Rows are points. Each copy is the shape, with its points in the same order, turned, moved and blurred by noise. Is it also mirrored, or only turned?
In the rows, zero is written as 128.

Shape (8 x 2):
144; 123
96; 49
170; 110
37; 66
123; 146
105; 138
145; 108
121; 151
Copy 1 (8 x 2):
120; 91
166; 10
105; 80
224; 31
146; 123
160; 108
125; 85
143; 115
Copy 1 is: mirrored
Copy 2 (8 x 2):
116; 138
80; 53
92; 151
127; 17
148; 130
151; 113
100; 131
149; 132
Copy 2 is: mirrored

Shape (9 x 4):
160; 141; 70; 213
108; 114; 133; 193
87; 197; 141; 152
71; 182; 85; 161
147; 53; 134; 144
186; 131; 162; 148
187; 69; 80; 93
131; 148; 94; 123
105; 163; 171; 84
Copy 1 (9 x 4):
134; 103; 55; 207
156; 168; 95; 164
134; 105; 170; 157
184; 89; 137; 172
139; 172; 47; 87
62; 135; 92; 127
126; 102; 10; 69
138; 80; 99; 115
112; 115; 169; 76
Copy 1 is: only turned
Copy 2 (9 x 4):
171; 153; 145; 24
182; 93; 118; 82
116; 124; 61; 103
103; 107; 84; 50
180; 75; 201; 117
177; 158; 162; 138
119; 114; 249; 106
102; 121; 145; 93
93; 111; 116; 175
Copy 2 is: only turned
